Every row gives one point. To make a cloud, some directions were put in groups of two or more. Within a group, all points are equally far from the middle, so they leave a hole (a ring in 2 directions, a hollow ball in 3). The other directions are filled evenly. Then the cloud was stretched, turned, moved and blurred a little. How many holes are there, and how many directions does each take, smallest first?

Cloud:
[[ 0.35  0.31]
 [-0.04  0.22]
 [-0.02 -0.09]
 [-0.20 -0.29]
 [ 0.09 -0.32]
 [ 0.52 -0.08]
 [ 0.45 -0.37]
 [ 0.07  0.55]
 [-0.34  0.17]
 [ 0.62 -0.02]
 [ 0.74  0.41]
 [ 0.45 -0.05]
 [-0.47  0.10]]
Holes: 0

Cloud:
[[ 0.23  0.18 -0.40]
 [ 0.55 -0.10  0.03]
 [ 0.34  0.46  0.18]
 [ 0.37 -0.15 -0.55]
 [-0.24 -0.67  0.32]
 [ 0.23 -0.54 -0.41]
 [-0.36 -0.56  0.28]
 [-0.11 -0.63 -0.26]
 [ 0.42 -0.21 -0.34]
 [ 0.22  0.30  0.16]
 [-0.11 -0.07  0.10]
 [-0.27 -0.22 -0.29]
 [-0.58 -0.08 -0.64]
 [ 0.42 -0.16  0.19]
 [ 0.36  0.42 -0.29]
 [ 0.27 -0.04 -0.27]
 [ 0.31 -0.02 -0.44]
 [-0.06 -0.47  0.31]
 [-0.60 -0.06 -0.29]
 [-0.40 -0.45 -0.06]]
Holes: 0

Cloud:
[[ 0.02  0.65  0.04 -0.36]
 [ 0.69  0.06 -0.24  0.06]
 [-0.59  0.27 -0.25 -0.17]
 [ 0.03 -0.15  0.21 -0.60]
 [-0.46  0.08  0.38  0.35]
 [ 0.25  0.22  0.57 -0.02]
 [ 0.49  0.11  0.38  0.29]
 [ 0.65  0.23 -0.06  0.30]
 [-0.48  0.51 -0.06 -0.22]
 [ 0.26  0.53 -0.25  0.16]
 [ 0.56 -0.30  0.18  0.22]
 [-0.61 -0.18  0.29  0.21]
 [ 0.44  0.26 -0.19 -0.48]
 [ 0.24  0.06  0.44 -0.47]
 [ 0.02 -0.12  0.12 -0.62]
 [ 0.02 -0.28 -0.51  0.05]
 [-0.18  0.57 -0.26 -0.03]
 [ 0.69  0.20 -0.12  0.22]
 [-0.18  0.06 -0.08  0.69]
 [-0.60 -0.23  0.16 -0.27]
 [ 0.62 -0.11  0.24  0.26]
 [-0.37 -0.16 -0.16 -0.47]
 [ 0.64 -0.23 -0.03  0.25]
 [-0.67 -0.06  0.02 -0.30]
 [ 0.05 -0.22  0.33 -0.47]
 [-0.41  0.17 -0.46  0.10]
 [ 0.36 -0.20 -0.45 -0.13]
 [ 0.58  0.35 -0.17  0.21]
 [ 0.55  0.34 -0.12  0.30]
 [ 0.05 -0.29 -0.51  0.03]
 [-0.21 -0.19 -0.46  0.43]]
Holes: 2 (2, 2)

Cloud, 50 rows:
[[-0.25 -0.42 -0.19  0.60  0.26  0.43]
 [ 0.13 -0.27 -0.30 -0.01  0.36  0.65]
 [ 0.46  0.31 -0.08 -0.26  0.28  0.08]
 [ 0.15  0.52  0.19  0.08  0.38 -0.19]
 [-0.21 -0.48  0.49  0.32 -0.31 -0.23]
 [-0.25 -0.31  0.26 -0.25 -0.36  0.49]
 [-0.63  0.52  0.17 -0.16  0.06 -0.05]
 [ 0.39  0.16 -0.49 -0.04 -0.09  0.41]
 [ 0.36  0.10  0.08  0.01  0.39 -0.47]
 [-0.73  0.36  0.32 -0.03  0.01  0.18]
 [ 0.19 -0.31  0.17  0.32 -0.40  0.62]
 [ 0.44 -0.73 -0.11 -0.04  0.44  0.33]
 [ 0.44 -0.45  0.14 -0.03  0.48 -0.37]
 [-0.33 -0.24  0.24  0.00  0.33 -0.60]
 [-0.34 -0.48  0.10  0.73 -0.15  0.25]
 [ 0.37  0.10 -0.11  0.26 -0.50 -0.10]
 [-0.22  0.27  0.73  0.05 -0.03  0.19]
 [ 0.05 -0.45  0.62 -0.11  0.20 -0.02]
 [-0.14  0.46 -0.07  0.15  0.45 -0.25]
 [ 0.19 -0.32  0.14  0.17 -0.53 -0.32]
 [-0.13  0.01  0.33  0.69 -0.32  0.45]
 [-0.62  0.39  0.58  0.19 -0.07  0.13]
 [-0.52  0.31 -0.19  0.12 -0.54 -0.10]
 [-0.47  0.05 -0.28  0.00 -0.53 -0.25]
 [-0.56  0.36  0.51  0.12  0.25  0.11]
 [-0.60  0.08  0.59  0.38 -0.24  0.23]
 [ 0.03  0.10 -0.17 -0.67  0.06 -0.26]
 [-0.04  0.27  0.14 -0.20 -0.63  0.38]
 [ 0.39 -0.85 -0.37 -0.04  0.35  0.24]
 [ 0.25  0.40 -0.05  0.50  0.08  0.16]
 [ 0.40 -0.05 -0.16  0.40 -0.26 -0.22]
 [-0.41  0.23 -0.20  0.31 -0.49 -0.22]
 [ 0.03 -0.52  0.45 -0.32  0.08  0.16]
 [-0.33  0.61  0.42  0.00  0.08 -0.27]
 [ 0.20 -0.68  0.20  0.28 -0.41  0.27]
 [-0.18 -0.61  0.24 -0.40 -0.07  0.20]
 [ 0.23 -0.52  0.23  0.31  0.60 -0.18]
 [ 0.38 -0.49  0.03  0.33  0.49 -0.31]
 [-0.31  0.50  0.37  0.40 -0.51  0.12]
 [ 0.43  0.29 -0.09  0.34 -0.18  0.32]
 [ 0.10 -0.06 -0.02 -0.64 -0.09 -0.35]
 [-0.05  0.36  0.61 -0.16 -0.06  0.20]
 [-0.04 -0.46 -0.09  0.62 -0.19 -0.27]
 [-0.62  0.31  0.26  0.45 -0.42  0.31]
 [-0.63 -0.58  0.12  0.02 -0.19 -0.11]
 [-0.71 -0.15  0.19  0.05 -0.29  0.40]
 [-0.50  0.31  0.08  0.18 -0.47 -0.36]
 [ 0.50  0.32 -0.08  0.11  0.25 -0.05]
 [ 0.01 -0.45  0.52 -0.06 -0.14 -0.36]
 [ 0.61 -0.41 -0.11  0.05  0.38 -0.30]]
Holes: 3 (2, 2, 2)
